Each row of a before or after table is a point. The points were changed in one or more steps. Then noise was added and the rows were shuffled. The steps act on how far a point lies along the listed directions, d1 being the first. What was done? A step turns or swaps two directions, mirrors them in a line or flattens them onto one, adds a multiple of one to another, or multiplies one. Angles are multiples of 10 degrees, from the lower direction toward the higher: turns from -170 to 170, lines from 10 to 170 but not 90. Use the fewest steps. Two steps may share a direction if one is a turn and the other turns, adds or multiplies; they go together, in the order done. Otherwise the lowest direction goes first.

Directions:
(1): [ 0.14 -0.71 -0.11]
(2): [ 0.31  0.16 -0.64]
(3): [-0.65 -0.07 -0.33]
Before (12 x 3)
[[ 0.50 -0.08  0.35]
 [ 0.05 -0.17 -0.57]
 [ 0.38 -0.72  0.02]
 [ 0.34  0.23  0.22]
 [ 0.23 -1.10 -0.40]
 [ 0.49  0.25 -0.23]
 [-0.23  0.32  0.38]
 [ 0.06 -0.92 -0.20]
 [-0.17  0.53  0.71]
 [-0.60 -0.01 -0.17]
 [ 0.02 -0.52  0.10]
 [ 0.30 -0.10  0.48]]
After (12 x 3)
[[-0.59 -0.58 -0.43]
 [-0.16  0.07 -0.59]
 [-0.17 -0.71 -0.24]
 [ 0.45 -0.16  0.09]
 [ 0.55 -0.05 -0.28]
 [ 0.31  0.15  0.84]
 [ 0.18 -0.41  0.30]
 [ 0.06  0.19  0.49]
 [-0.63 -0.68 -0.74]
 [-0.51  0.41  0.01]
 [ 0.31 -0.55  0.18]
 [-0.32 -0.42 -0.03]]
Steps: turn d1 and d3 by 50 degrees

Directions:
(1): [-0.20  0.34  0.83  0.37 -0.06 -0.04 -0.27 -0.60]
(2): [ 0.94 -0.25  0.27  0.24  0.55  0.21  0.07 -0.04]
(3): [ 0.38 -0.39 -0.16 -0.37 -0.31 -0.64 -0.43 -0.53]
(4): [ 0.34  0.63  0.32 -0.68 -0.09  0.06 -0.35  0.44]
(5): [-0.13 -0.59  0.65 -0.50 -0.26  0.10  0.55  0.07]
(6): [-0.29 -0.50  0.29  0.21  0.26 -0.24 -0.67  0.62]
Before (11 x 8)
[[ 0.51  0.11  0.18  0.51 -0.12 -0.27  0.01 -0.56]
 [ 0.24 -0.35 -0.11  0.41  0.25  0.07  0.08 -0.64]
 [-0.64  0.58  0.46  0.66  0.07  0.41  0.35 -0.30]
 [-0.24 -0.28 -0.07  0.36  0.02 -0.42 -0.31 -0.59]
 [-0.64  0.69  0.06 -0.26 -0.38  0.23  0.15  0.31]
 [-0.67 -0.06  0.51 -0.51 -0.37  0.06 -0.27  0.50]
 [-0.61  0.38  0.18 -0.32 -0.33  0.19  0.38  0.49]
 [ 0.38  0.00 -0.35  0.76  0.45 -0.08 -0.37 -0.35]
 [-0.45 -0.15  0.19 -0.46 -0.39  0.55  0.17  0.14]
 [ 0.18  0.06 -0.45  0.61  0.01 -0.48  0.01 -0.97]
 [-0.86 -0.35 -0.07 -0.36 -0.28  0.02  0.22  0.63]]
After (11 x 8)
[[-0.35 -0.27  0.31 -0.68 -0.26  0.15 -0.07  0.72]
 [-0.35 -0.25  0.09 -0.53 -0.35  0.60  0.26  0.18]
 [-0.22 -0.32  0.47  0.62  0.14 -0.43 -0.45 -0.81]
 [ 0.19  0.07  0.21  0.89  0.05 -0.50 -0.21 -1.27]
 [-0.09 -0.06  0.25  0.64  0.14 -0.04 -0.19 -0.96]
 [-0.24  0.19  0.05 -0.49 -0.25  0.29  0.72  0.58]
 [ 0.24  0.18 -0.07  0.92  0.43 -0.19 -0.53 -0.58]
 [-0.58 -0.45  0.17 -0.37 -0.20  0.10  0.37  0.50]
 [-0.49  0.68  0.77  0.72  0.10  0.47  0.47 -0.58]
 [-0.12  0.38 -0.02 -0.46 -0.18  0.41  0.57  0.44]
 [ 0.33  0.26  0.27  0.63 -0.14 -0.41 -0.18 -0.61]]
Steps: add -1 times d4 to d1; flatten d2 and d5 onto the line at 120 degrees; add 0.3 times d3 to d6

Directions:
(1): [-0.13  0.30 -0.18 -0.37 -0.07 -0.29 -0.32 -0.25 -0.32  0.23  0.18 -0.92
 -0.88  0.39]
(2): [ 0.02 -0.40  0.69 -0.46 -0.79  0.24 -0.35 -0.15 -0.55 -0.59  0.31  0.25
 -0.03  0.12]
(3): [ 0.63  1.09  0.24  0.49 -0.49 -0.17 -0.28  0.16  0.22 -0.08  0.31  0.19
 -0.14 -0.17]
(4): [ 0.11 -0.01  0.32  0.27  0.04  0.28  0.26 -0.86 -0.10 -0.15 -0.42 -0.33
 -0.34 -0.99]
(5): [ 0.78  0.00 -0.71 -0.27 -0.01  0.01  0.26 -0.29 -0.45 -0.10 -0.43  0.70
 -0.44  0.27]
(6): [ 0.47 -0.06  0.24 -0.05  0.20  0.61 -0.98  0.03  0.01  0.53 -0.66 -0.16
  0.25  0.18]
Before (10 x 14)
[[ 0.27 -0.04  0.75 -0.04 -0.35  0.22 -0.08 -0.18 -0.28 -0.21  0.03  0.17
   0.37 -0.56]
 [ 0.71 -0.08 -0.14  0.06  0.61  0.36 -0.07  0.04  0.03  0.40 -0.74  0.32
   0.12  0.21]
 [-0.34 -0.09  0.18  0.12 -0.11 -0.28  0.17  0.40  0.21  0.00  0.32  0.39
   0.53  0.22]
 [-0.13  0.38  0.36 -0.13 -0.51 -0.05 -0.79 -0.08 -0.37  0.13  0.30 -0.57
  -0.29  0.13]
 [-0.64 -0.53  0.21 -0.56  0.11  0.23  0.11 -0.47 -0.45 -0.08  0.17 -0.57
  -0.65  0.00]
 [ 0.06 -0.02 -0.50  0.03  0.42 -0.13  0.72 -0.02  0.16  0.08 -0.29  0.26
   0.16 -0.12]
 [-0.37 -0.02  0.20 -0.36 -0.42  0.24 -0.11  0.13 -0.10 -0.50  0.58  0.34
   0.50  0.06]
 [-0.37 -0.65  0.43 -0.47  0.25  0.30  0.00 -0.37 -0.36  0.17 -0.24 -0.70
  -0.28 -0.40]
 [ 0.29  0.14  0.35 -0.25 -0.12  0.10 -0.55 -0.26 -0.74 -0.16 -0.20 -0.31
  -0.51  0.20]
 [ 0.00  0.60 -0.57  0.01 -0.18 -0.69 -0.04  0.43  0.20 -0.03  0.32  0.06
  -0.36  0.39]]
After (10 x 14)
[[-0.64 -0.59 -0.51 -0.37  0.31 -0.14  0.50 -0.83 -0.63  0.08 -0.32 -0.66
  -0.67 -0.27]
 [ 0.61  0.84  0.65  0.25 -0.59  0.12 -0.58  0.41  0.25 -0.06  0.23  0.31
   0.42  0.02]
 [-0.48 -0.62 -1.09 -0.52  0.90  0.29  0.26  0.23  0.10  0.36 -0.35  0.26
   0.63  0.53]
 [-0.14  0.52  0.88  0.38 -0.42 -0.29  0.12  0.54  0.34 -0.37  0.86  0.09
   0.31 -0.07]
 [ 0.16  0.08  0.36 -0.34 -0.62  0.03 -0.95  0.06 -0.24 -0.16  0.02 -0.12
  -0.23  0.28]
 [ 0.12  0.33 -0.37  0.24  0.65 -0.19  0.77 -0.55  0.06  0.37 -0.39 -0.56
  -0.72 -0.88]
 [-0.85 -0.47 -0.04 -0.05  0.84 -0.13  0.52 -0.60 -0.35  0.05 -0.35 -1.07
  -0.45 -0.44]
 [ 0.19 -0.16 -0.32 -0.15  0.03 -0.16 -0.07  0.54  0.02  0.23 -0.06  0.83
   0.48  0.80]
 [-0.43 -0.93 -0.39 -0.37  0.75 -0.02  0.75 -0.02 -0.16  0.25 -0.35  0.07
   0.51 -0.13]
 [-0.08  0.24 -0.47  0.16  0.95  0.20  0.40 -0.79  0.08  0.60 -0.63 -0.82
  -0.89 -0.59]]
Steps: add 1 times d1 to d4; multiply d2 by 2; turn d2 and d3 by -120 degrees; turn d5 and d6 by 160 degrees

Directions:
(1): [-0.34 -0.12  0.06 -0.25 -0.05 -1.03 -0.46 -0.31  0.28  0.23 -0.43  0.89
  0.75  0.02  0.25 -0.40 -0.71  0.11 -0.21  0.18  0.64  0.38  0.88  0.17
 -0.31 -0.13  0.22 -0.23  0.08  0.15  0.16 -0.13]
(2): [-0.61 -0.85  0.24  0.21  0.20  0.21  0.27  0.22  0.52  0.10 -0.74 -0.23
 -0.27 -0.39  0.18  0.45  0.47  0.65 -0.18  0.53  0.12  0.01 -0.23  0.76
  0.01 -0.43  0.37 -0.08  0.93  0.32  0.16 -0.18]
(3): [-0.12 -0.46 -0.19 -0.51 -0.35  0.48  0.50  0.15  0.10  0.09  0.04 -0.11
 -0.16 -1.07  0.43 -0.32 -0.17  0.01  0.65 -0.60  0.45  0.18  0.55 -0.51
 -0.06  0.62  0.42  0.70  0.25 -0.18  0.40  0.37]
(4): [-0.68  0.23  0.36  0.08 -0.39 -0.34 -0.01  1.03 -0.23  0.01  0.63 -0.05
  0.01  0.31 -0.06 -0.60  0.15 -0.05  0.32 -0.71  0.05 -0.10 -0.05  0.67
 -0.26  0.68 -0.30 -0.44  0.76  0.37 -0.33 -0.23]
Before (8 x 32)
[[ 0.18  0.55 -0.20 -0.07  0.20  0.51  0.06  0.22 -0.20 -0.22  0.36 -0.44
  -0.31  0.23 -0.18  0.24  0.10 -0.39  0.08 -0.09 -0.47 -0.41 -0.76  0.03
   0.17  0.07 -0.11 -0.29 -0.08 -0.09 -0.08  0.12]
 [ 0.03  0.12  0.35  0.51  0.28  0.04 -0.01  0.28 -0.40 -0.09  0.21 -0.06
  -0.22  0.77 -0.21  0.17  0.46  0.28 -0.42 -0.01 -0.36 -0.10 -0.67  0.57
   0.24 -0.17 -0.33 -0.08 -0.18  0.08 -0.26 -0.50]
 [-0.64 -0.65  0.12 -0.04 -0.19  0.45  0.39  0.57  0.05 -0.12  0.01 -0.08
   0.07 -0.77 -0.02  0.20  0.64  0.14  0.42 -0.19  0.43  0.16  0.12  0.38
  -0.26  0.42  0.47  0.28  0.89  0.46 -0.03  0.03]
 [-0.08 -0.05  0.16 -0.17 -0.18 -1.19 -0.71 -0.40  0.15 -0.04 -0.08  1.11
   1.03 -0.11  0.20 -0.58 -0.77 -0.26 -0.04  0.07  0.46  0.36  1.24 -0.08
  -0.17  0.38  0.21 -0.42 -0.14  0.30  0.21 -0.06]
 [-0.90 -1.42  0.16 -0.55 -0.55 -0.09  0.32  0.03  0.52  0.57 -0.83  0.52
   0.44 -1.50  0.90 -0.63 -0.63  0.61  0.29 -0.29  1.08  0.59  1.51 -0.48
  -0.43  0.34  1.07  0.97  0.58 -0.29  0.83  0.49]
 [-0.77  0.02  0.34  0.07 -0.02 -0.28 -0.03  0.72  0.03 -0.03  0.15 -0.05
  -0.12  0.36  0.11 -0.27  0.08  0.13  0.33 -0.30  0.06 -0.37  0.11  0.97
   0.04  0.27 -0.30 -0.75  0.89  0.57  0.02 -0.34]
 [ 0.50 -0.84  0.00  0.04  0.73  0.68  0.49 -0.74  0.34  0.18 -0.73  0.01
  -0.15 -0.30  0.13  0.73 -0.17  0.36 -0.23  0.85  0.02 -0.04 -0.15 -0.47
   0.11 -0.96  0.88  0.06 -0.40 -0.18  0.56  0.07]
 [-0.43  0.37  0.23  0.45  0.11  0.19 -0.07  0.69  0.26 -0.12  0.13 -0.04
  -0.11  0.16 -0.31 -0.09  0.00 -0.01  0.02 -0.33  0.12 -0.17  0.13  0.54
   0.12  0.08  0.10 -0.09  0.40  0.09 -0.21  0.08]]
After (8 x 32)
[[ 0.16 -0.17  0.11  0.21  0.08  0.73  0.46  0.36 -0.41 -0.09  0.34 -0.41
  -0.54  0.03  0.03  0.14  0.55  0.22  0.04 -0.40 -0.25 -0.08 -0.57  0.08
   0.33  0.26 -0.11  0.54 -0.16 -0.18  0.00 -0.20]
 [-0.26  0.28  0.12  0.34  0.19  0.32 -0.02  0.45  0.30 -0.13  0.02 -0.04
  -0.13 -0.02 -0.27  0.03 -0.04 -0.02  0.03 -0.25  0.14 -0.16  0.23  0.33
   0.17 -0.01  0.22  0.12  0.23 -0.06 -0.11  0.17]
 [ 0.18 -0.61  0.20  0.00  0.44  0.41  0.47 -0.21  0.15  0.19 -0.30  0.06
  -0.09 -0.08  0.11  0.29 -0.19  0.25  0.04  0.39  0.06 -0.10 -0.06 -0.21
  -0.08 -0.50  0.67 -0.16 -0.05 -0.01  0.41 -0.05]
 [ 0.23  0.44  0.33  0.53  0.25 -0.98 -0.94 -0.33 -0.06 -0.27  0.04  0.60
   0.70  0.93 -0.39  0.11 -0.06 -0.27 -0.63  0.65 -0.43 -0.07  0.06  0.36
   0.10 -0.26 -0.31 -0.99 -0.37  0.40 -0.32 -0.36]
 [-0.52 -0.50  0.06 -0.10 -0.05 -0.14 -0.04  0.12  0.09 -0.06 -0.25  0.44
   0.57 -0.50 -0.02  0.14  0.23  0.09  0.12  0.14  0.62  0.35  0.51  0.32
  -0.34  0.11  0.49  0.12  0.56  0.46  0.00 -0.01]
 [ 0.04  0.16 -0.30 -0.44 -0.03  0.67  0.33  0.24 -0.04 -0.13  0.25 -0.40
  -0.31 -0.49  0.16  0.02 -0.13 -0.33  0.44 -0.38 -0.04 -0.25 -0.26 -0.25
   0.09  0.41  0.24  0.11  0.11 -0.17  0.24  0.34]
 [-0.89 -0.56  0.55  0.15 -0.02 -1.70 -0.90 -0.38  0.48  0.54 -1.02  1.34
   1.26  0.44  0.28 -0.46 -0.87  0.57 -0.95  0.72  0.69  0.47  1.16  0.49
  -0.57 -0.69  0.37 -0.42  0.15  0.14  0.26 -0.24]
 [-0.31  0.02  0.13  0.11  0.14  0.09  0.03  0.29  0.02 -0.11  0.01 -0.18
  -0.23  0.26  0.03  0.07  0.13  0.05  0.23 -0.06 -0.11 -0.43  0.00  0.56
   0.23  0.06 -0.26 -0.51  0.43  0.36  0.16 -0.25]]
Steps: turn d1 and d3 by -70 degrees; multiply d2 by 0.7; multiply d4 by 0.4
